Each row of a before or after table is a point. One or more steps were done to the points. Then noise was added and the rows were shuffled. The steps act on columns, c1 being the first. What was done? A step turns or swaps two columns, mirrors them in a line or flattens them onto one, adds a multiple of one to another, or multiplies or shifts one. Angles are multiples of 10 degrees, from the lower column toward the higher: turns from -170 to 170, lines from 10 to 170 but not 90. Use the fewest steps. Two steps may share a column if one is a turn and the other turns, adds or multiplies; they go together, in the order done. Otherwise the lowest column goes first.
In the rows, 128 means zero.

Before (13 x 2):
[[120 117]
 [160 132]
 [ 57 110]
 [122 106]
 [114 139]
 [166 110]
 [ 69 131]
 [ 86 132]
 [124  99]
 [101 101]
 [126 132]
 [169 126]
 [184 129]]
After, 13 rows:
[[131 140]
 [117 155]
 [122 147]
 [145 125]
 [ 92 108]
 [129 125]
 [ 84 126]
 [180 151]
 [104 111]
 [136 163]
 [ 77  98]
 [167 146]
 [182 180]]
Steps: turn c1 and c2 by -150 degrees

Before (9 x 3):
[[ 94 153 129]
 [124 122 123]
 [ 93  82 119]
 [100 130 141]
 [166 157 128]
 [177 150 143]
 [108 106 150]
 [145 129 142]
 [129 119  97]]
After (9 x 3):
[[ 86 135 105]
 [121 174 119]
 [ 90 178 160]
 [190 201 167]
 [180 205 129]
 [150 179 158]
 [ 86 205 132]
 [129 170  53]
 [102 153 183]]
Steps: multiply c1 by 1.3; shift c2 by 50; multiply c3 by 2.5

Before, 14 rows:
[[136 159 102 101]
 [ 75  98 114 122]
 [122 108 152 142]
 [107 113 103 118]
 [114 142 134  73]
 [103 142 117  88]
 [ 38 117 133  78]
 [107  77 120 109]
 [ 98 147 145  96]
 [ 91 121 142 103]
 [106 136  72  65]
 [124 146 101 146]
 [126 114 158 133]
 [140 118 155 157]]
After:
[[168 115 135 225]
 [143 154 101 118]
 [106 157  74 191]
 [106 168 103 144]
 [122 144 117 173]
 [139 118 142 172]
 [167 100 111 167]
 [133 105 158 125]
 [102 140 132 178]
 [131 141 143 169]
 [136 118 103 149]
 [141  99 153 122]
 [133  81 120 159]
 [137 112 155  99]]
Steps: turn c1 and c4 by -140 degrees; add -0.3 times c3 to c2

Before, 13 rows:
[[123 141 142 106 137 150]
 [114 121 114 107 143  54]
 [149 126 169 114 125 152]
 [147 111 104 145  98  91]
 [119 152 109 126 116  75]
 [153  98 149 119 135 137]
 [ 92 153 145 151 135 127]
 [129 128 104 154 130  81]
 [121 130 135 111 136 160]
 [107 163 126 161 167 176]
 [155 131 140 106 120  86]
 [ 65 156 130 175 146 137]
 [ 97 129 146  86 139 171]]
After (13 x 6):
[[135 166 154 137 149 120]
 [122 116 138 149 155 107]
 [142 123 121  53 172 108]
 [106 146 130  85 103 107]
 [147 102 156 171 161  85]
 [115  89 118 176 243 161]
 [132 122 137 159 152 110]
 [131  84 146 127 149 151]
 [147  61 139 137 182 175]
 [129 153 105  90  36 144]
 [116 146 162 152 119 113]
 [116 105 103  76  91 126]
 [129 129 105  80 134 156]]
Steps: turn c1 and c2 by 130 degrees; add 0.5 times c1 to c3; swap c4 and c6; multiply c5 by 3

Before:
[[154 176 125 160 134 169 116 115 139]
 [112 133 108 100 152 139 140 135 101]
 [127 159 133 124 141 103 135 184  93]
 [143 100 150 108 134 123 103 178  79]
 [ 55 159 132 122  95 153 108 134 136]
 [149 192 137 106  90  34 110 119 133]
 [103  92 149 122 134  96  97 124 124]
 [ 90 104 166 100 149 172 144 160 126]
 [147  98 117 109 135 156  83 133 143]
 [158  97 124 147  94 169 140 130 105]
 [148  99 143 103 144 167  67 124 139]
 [144  78  92  97 101 147 124 124 106]
 [155  92 142 159 140 143 137 183 143]]
After:
[[148  99 143 176 147 166  68 105 115]
 [112 133 108 156 120 139 140 105  87]
 [104  92 148 116 127  96  97 139 120]
 [155  92 141  82 149 143 137  91 122]
 [159  98 123 135  85 170 141 121 156]
 [127 159 133  90 107 102 135  86  95]
 [ 90 103 167 163 140 172 144  70 104]
 [ 55 159 131 145 114 153 108 110 169]
 [148  99 117 159 145 156  83 104 127]
 [148 192 137  95 107  33 110 158 174]
 [143 101 150 118  89 123 102  77  97]
 [154 176 126 132 142 169 116 141 126]
 [144  77  91 169  91 148 123 109 148]]
Steps: add -0.7 times c6 to c4; turn c4 and c8 by 150 degrees; multiply c5 by 1.3; turn c5 and c9 by -60 degrees

Before:
[[123 112 137  92 109 174 134 139 122 119 133]
 [143 117 138  71 130 142  62 108 106 110  96]
 [168 158 129  92 156 137  98 121 121  87 102]
 [ 83 118 168 166 122 101 167 129 130 126  55]
 [ 82 129  81 124 170 152  99 115 135 190 129]
 [149 131 160 102 139 138 132 105  62  99 102]
 [110  98 116 171 173 168  83 158 140 164 131]
 [158 158 131 101  85 142 105 116  76 101  95]
 [ 51 132 116 158 175 139  84 139 135 140 137]
 [151 124 129  98 101 117 108  79 112 115 139]
 [ 99 115 148 140 137  82 146 173 107 131  90]
 [101 155 189 140 133 103 136 136 118 155  96]]
After:
[[111 174 209 144 131 143 140  84 103 132  86]
 [122 132 185 115  66 125 170 158 169 145 126]
 [134 132 227 146 161 153 142 112  85 147  45]
 [101 108 200  92  85 124 194 133 142 114 149]
 [120 107 200  93 110  87 121 125 124 119 133]
 [134 109 140 182 122 118 149 141  83  72 149]
 [134 134 178 184 124 110 155 132  53 133 160]
 [ 76 125 194  72 134 124 166 162 161 139 117]
 [ 61 105 220 114  94 130 142 140 149 143 105]
 [141 118 174 199 146  81 162  98 111 117 163]
 [116  96 187  88 120 165 137 142 148 125 145]
 [117 160 246 149 143 146 144 145 100 112 100]]
Steps: swap c1 and c9; turn c6 and c8 by 150 degrees; turn c2 and c8 by 60 degrees; shift c3 by 60; turn c4 and c10 by 150 degrees; turn c4 and c5 by -130 degrees; mirror c7 and c11 in the line at 110 degrees

Before, 14 rows:
[[194 141  92 123  93 107 119 153 144 154 147 150]
 [170 120 141 149  86 113 109 133  90 153  92 166]
 [121 125 118  77 128 117 113 139 105 119 100 126]
 [124 138 114 137 162 116 173 178 132 169 161 165]
 [102 134 106 162  99 144 172  90 104 112 129 178]
 [115 135 143 144 156  70 108 134 128 109 159 147]
 [103  90 134 137  88 112 114 120 117  87  95 136]
 [163 166 136 140 118 108 150 133 157 110 105 148]
 [183 139 135 103  61 162 142 115 126 139 139 123]
 [127 143 108 124 103 100 132  71 100 149 118 116]
 [155 155 127 117  83 101 125 137 135 169 113 154]
 [120 155 142 115 110  96 155 196  87 113  80 147]
 [150 131 147 150  98 126 141 191 100 129  88 133]
 [102 131  99 111 110 165 112 141 106 137 137 129]]
After:
[[136 122 120  98 163 115  74 140 105 118  99 123]
 [ 94 183 128  88 104 101  83 137 134 172 114 183]
 [180 202 139 130 109 107 111 133 158 150 104 167]
 [126 112 140 114  85 112  69 132  89 176  92 201]
 [142 183 140 129  98  96 114 197  88 114  81 164]
 [143 140 144 161 131  68  67 136 130 107 160 166]
 [ 69 148 112 176 123 114 132 178 135 145 162 200]
 [ 95 134  98 106 126 167  73 140 106 109 136 130]
 [ 98 158 109  87 134 100  91  68 101 136 119 105]
 [144 133 149 140  69 129 101 190 100 142  88 140]
 [156 150 136  56 109 164 103 115 126 182 140 119]
 [131 138 108 116  96 145 132  91 103  97 129 229]
 [165  52 131  99  97 111  74 120 115  86  95 145]
 [145 152  91 104 100 106  78 153 146 198 146 171]]
Steps: turn c1 and c10 by 60 degrees; multiply c1 by 1.6; multiply c2 by 2; add 0.5 times c8 to c4; turn c4 and c5 by -50 degrees; shift c7 by -40; multiply c12 by 2

Before:
[[100 150 147 138  72 104 126 128 125 106 114 107 140 105]
 [181 131 157  79 127 114 161 121 114 147 103 148 145 114]
 [123 105 122 169 135 154  92 132  98  91 143 152  77 146]
 [ 95  91  83 129 107 151 133 131 170 132 130 142 152 161]
 [174 133  77 157  86 128 148 138 103  98 141 156  91 168]
 [158 123  75 154 120 160 150 106 137 150 152 150 139 117]
 [105 169  69 111 106 131 153 160 157 121 179  89 115 125]
 [172 130  87 174 127 161  91 131 129 138 131 138 103 189]
 [124  98 150 151 112 104 124 148  99  71  98 132 169 144]
 [136 100 101 148 122  89  77 134 134 143 147 120 123 103]
 [189  81 152 153  77 144 164 166 140 127 172 120 113 109]
 [114 124 139 148 149 137 163  98 171 153 105 103 105  96]]
After (12 x 14):
[[144 122  93  89 116 109  89 146 119 119 149 149 170 118]
 [121 131 135  72  61 146 116 125 165 156 141 156 190 169]
 [103  97 103 120 103 171 152 137 122 165  98 132  94 145]
 [143 128 153 130 163  94 101 165 123 136 106 102 127  96]
 [115 102 120 110 118 128 187 135  96  98 148 123 153 103]
 [101  82 152  63  47 119  94 103 113 149 174 121 114 108]
 [106 102 171 109 140 179 125 162 123 107 139 152 157 146]
 [114  91  85 157  93 128 105 142 220 120 131 142 154 162]
 [169 131 130 105 126  94 123  72  92 149 103 146  94 114]
 [117 131 129  64 126 142 122 144 220  82 129 139 178 187]
 [102 168 110 155  92 123 114 110 154 152 181  87 189 126]
 [113 149 128 147  41 141 150 147  88 145 114 105 107 107]]
Steps: turn c1 and c4 by -120 degrees; turn c1 and c8 by 120 degrees; mirror c3 and c13 in the line at 150 degrees; multiply c5 by 1.6; turn c6 and c7 by -120 degrees; turn c6 and c10 by 120 degrees; add 1.5 times c14 to c9

Before:
[[135 123  88 166 115 100  91 142 123 119 193 133 188 114 139 155  44 118
   97  53]
 [100 144 134 150 124 106 170 129 132 139 112 136 154 134 138 164 146 134
  129 137]
 [139 109 162 136 111 142 128 151 118 206 117 161 112 126 116 151  82 149
  137 114]
 [138  99 110 123 164 147 158 121 140 106 106 149 137 134 121 117 116  95
   96 139]
 [137 121 172 100 125 111  84  46 134 113 166 159 135 113 138 159 108 104
  101 146]
 [130 169 134 159 126  96 164 106 135 132 117 170 132 104 130 136  93 110
   99  97]
 [107 102  88 167 133 100 162 135 124 191 177 166 104  68 119 164 139 172
  106  57]
 [ 77  95  95 141 144 146 147 116  76 126 120 166 107 139 125 127 155 110
  118 145]
 [102 108 107 142 217  93 165 145 138 109 110 159 101 112 114  86 117 165
  166 131]
 [137 121 133  17 110 122 153 140 100 110 136  98  99 102 131 158 160  97
  133 143]
 [138 147  91 145 118 121 149  61 140 171 105 156 109 137 166 153 101 161
  112  86]]
After, 11 rows:
[[ 78  94  95 141 137 158 124 151 125  75 121 167 107 140 129 104 155 131
  118 145]
 [103 109 108 143 158  71  69  89 110 138 109 158 101 113 119  72 116 118
  167 132]
 [138  99 111 123 145 158 111 157 106 141 107 150 137 135 119  96 117 144
   97 137]
 [137 147  91 144 133 116 148 147 171 141 105 157 109 137 169 167 101  56
  112  86]
 [107 102  87 167 141  83 140  89 190 124 177 167 104  68 131 146 139 104
  107  57]
 [137 121 172 101 112 101 109 201 112 134 167 159 134 112 129 155 108  80
  100 147]
 [137 120 134  17 133 119 156 144 109 101 136  99  98 101  98 152 160 157
  132 144]
 [129 169 133 157 140  76 148 156 131 135 116 170 132 106 140 166  93 122
   99  97]
 [139 109 161 137 125 150 142  96 206 119 118 161 112 126 120 137  81 133
  136 114]
 [136 123  86 166 112  83 121 126 119 122 191 133 187 113 150 151  43 145
   97  54]
 [100 143 134 150 142  93 152 122 139 131 113 137 155 134 145 175 146 125
  128 138]]
Steps: add 0.7 times c2 to c16; add 0.3 times c4 to c15; turn c5 and c7 by -60 degrees; multiply c5 by 0.4; multiply c6 by 1.6; turn c8 and c18 by 130 degrees; swap c9 and c10

Before (10 x 24):
[[ 91 102 143 152 120  79 163 139 183 161 170 153 103 138 152 186 152 160
   81 126 120 118 109  92]
 [144 150  95  92 161 112  98 123 113  89 104 111 114  89 103 118  91 147
  133 119 130 143 144 143]
 [126 130 147 123 141 119 102  90 127 117 151 123 166  84 128 148 110 130
  141 119 108 157  79 153]
 [133 130 151 134 106 103 137 105 138 134 134 123 142  95 113 158 145 150
  128 121 142 145 125 126]
 [127 139 133 135 164  82 115  96  95 130 111 117 142  92 121 145  92 106
  147 122 119 160 110 126]
 [156 174  95  88 136 128 124 154 120 122 115 125  89 152  84 116 129 124
  111 151 104 121 136 141]
 [165 150 101  99 152 127 129 149 145 115 130 146  94 128  97 130 151 113
  152 114  97 117 144 141]
 [108 113 147 144 117 113 137 136 153 156 131 113 129 124 141 152 150 149
  109  91 116 110 100 111]
 [135 123 147 147 119  91 127  85 140 106 109 132 147 102 159 132 124 142
  124 114 128 148  95 150]
 [158 181  85  85 170 142 136 139 121 127 115 128 100 138 120 147 117 117
  100 123 128 125 169 133]]
After:
[[143 111  34  93 167 111 145 122 110  92 102 110 114  55  90 162  96 145
  102 120 146 142 141 130]
 [168 139  40  98 148 127 108 153 145 116 128 148  91 155 100 150 157 116
  111 113 164 118 148 120]
 [157  95  25  88 175 142 142 139 123 128 116 128  98 157 124 118 122 118
  148 120 168 123 166 112]
 [157 120  36  90 138 125 144 150 124 124 113 125  89 225  95 161 133 124
  138 152 177 120 134 130]
 [126 147  84 124 144 121 132  89 126 117 150 122 169  25 113 152 114 131
  101 117 142 158  79  98]
 [128 128  70 132 170  83 122  96  94 131 113 120 143  49 108 107 100 106
  103 124 144 160 108 112]
 [110 145  87 143 114 111 140 138 154 154 134 111 129 106 140  76 150 147
  147  87 125 109 100 112]
 [131 116  94 132  99 106 120 104 137 135 137 125 139  65 100  93 141 151
  133 120 118 144 127  99]
 [ 90 152  80 155 117  79 140 141 182 163 168 150 101 131 156  10 149 161
  183 126 116 114 112  95]
 [134 135  85 150 118  92 133  85 137 106 109 133 148  43 147 164 127 137
  129 114 123 148  97 112]]
Steps: turn c2 and c21 by 130 degrees; shift c3 by -60; turn c5 and c17 by 10 degrees; turn c7 and c19 by 130 degrees; turn c14 and c15 by 20 degrees; multiply c14 by 2.5; turn c16 and c24 by -120 degrees; multiply c16 by 2

Before:
[[101  91 126 113 186 132 108 138 135  96 207 147  50 169 160 117 100 105
   98 100 145 114 104 135 178 114 106 192 184 123 168 153]
 [ 94 114 111 104 120 129 149 115 130  86 125 108  88 143 161 130  97 104
  162 147 178 109 141 141 130 120 129 106 160 114 130 166]
 [135 163 164 106  91 181 103 106 142 135  96 119 171 160  95 142 164 106
  113 100 141 167 129 136 102 105  76 119 127 151 177 119]
 [161 156 157 115 130 161 126  95 166 127  91 130 124 126 104 130 160 105
  137 110 136 162 140  94 125 105  57 109  68 124 147  77]
 [183 163 150  99 122 169 127 117 121 126 123 149 139 174  87 145 164 126
  146 111 143 129 174  78  82 102  82  76 102 166 156 139]
 [155 116 129 132  99 141 103 120 126 159  67 154 127 167 102 114 159 111
  112 111 137 141 155 115 112  95  72 116 100 185 152  95]
 [162 190 175 104 114 178 122 128  85 122  75 161 107 156 120 113 152 139
  122 136 119 143 128 115  97 129  73 105 113 157 152 111]
 [114 129 135  82 124 109 140  86 125 143 167  90 109 117 190 109 112 120
  124 125 150  87 142 142  94 133 127 129 124 140 133 164]
 [169 157 133 107 104 160 115 155 173 123 102 143 152 176 121 120 132 126
  116 120 106 134 141 115 105 149 102 105  97 144 140 117]
 [ 75  56 115  81 158 123 143 167 123  79 185 149  85 129 163 120 132 113
  133 101 125  73  69  97 159 121  90 185 196 122 182 136]
 [132 115  94  92 134 148 156  71 124 136 126  93 103 130 170 140 139 153
  131 119 160  71 141 146 157 149 140 142 160 103 111 191]
 [ 86 128  90  92 163 149 154  88 123 135 142 113 118 151 204 112 118 102
  115 162 155  70 102 108 140 104 138 108 144 108 120 210]]
After (12 x 32):
[[155 120 128 132 117 122 102 140 150 161  63 168 127 163 125 117 154 111
  114 113 151 139 153 116 106 149 162 113  99 184  96  94]
 [165 188 175 106 126 127 119 174 192 118  72 183 105 157 116 116 153 141
  122 136 134 137 130 116  94 150 142 106 114 155 128 110]
 [109 128 135  80 127  91 140 107 128 138 171  66 112 117 179 106 111 121
  120 124  86 123 141 169  95 133 123 133 119 138 133 165]
 [132 112  93  92 127  74 155 147 126 138 125  77 106 127 176 142 138 154
  133 119 110 124 140 190 156 108 117 142 159 105 150 192]
 [ 85 132  86  95 159  89 155 149 127 139 144 103 122 154 186 112 122 108
  116 162  76 157 102 184 138 119 121 107 139 108 102 213]
 [160 158 154 119 130  92 130 159 131 124  90 132 125 124 125 125 159 106
  138 111 152 156 143  89 124 143 186 109  66 124 101  74]
 [103  94 130 114 185 141 107 131 131  98 206 157  46 168 161 115 102 104
  100 101 107 123 101 139 178 166 143 193 183 126 113 151]
 [ 90 115 107 109 118 117 148 131 127  86 127  98  92 144 187 127  96 104
  159 146 120 117 140 151 130 126 130 105 163 116 117 169]
 [167 153 130 105 113 149 113 157  99 124 101 152 152 175 105 119 128 128
  114 118 126 139 141 118 109 138 157 105  96 141 146 118]
 [134 163 164 105  97 105 103 180 144 132  93 113 167 161 123 140 162 105
  113  99 163 115 129  89 101 179 164 120 129 148 106 120]
 [184 165 149  98 136 116 125 165 158 127 124 160 138 171 123 143 169 125
  145 108 171 175 169 115  79 155 154  78 102 170 104 138]
 [ 77  57 113  82 160 172 146 126 153  78 180 162  86 129 144 117 131 113
  134  99  94 168  68 177 157 180 149 183 195 120 124 135]]
Steps: add 0.3 times c30 to c5; swap c6 and c8; turn c9 and c27 by 150 degrees; multiply c27 by 0.7; multiply c12 by 1.6; turn c15 and c21 by -60 degrees; mirror c22 and c24 in the line at 130 degrees; swap c26 and c31
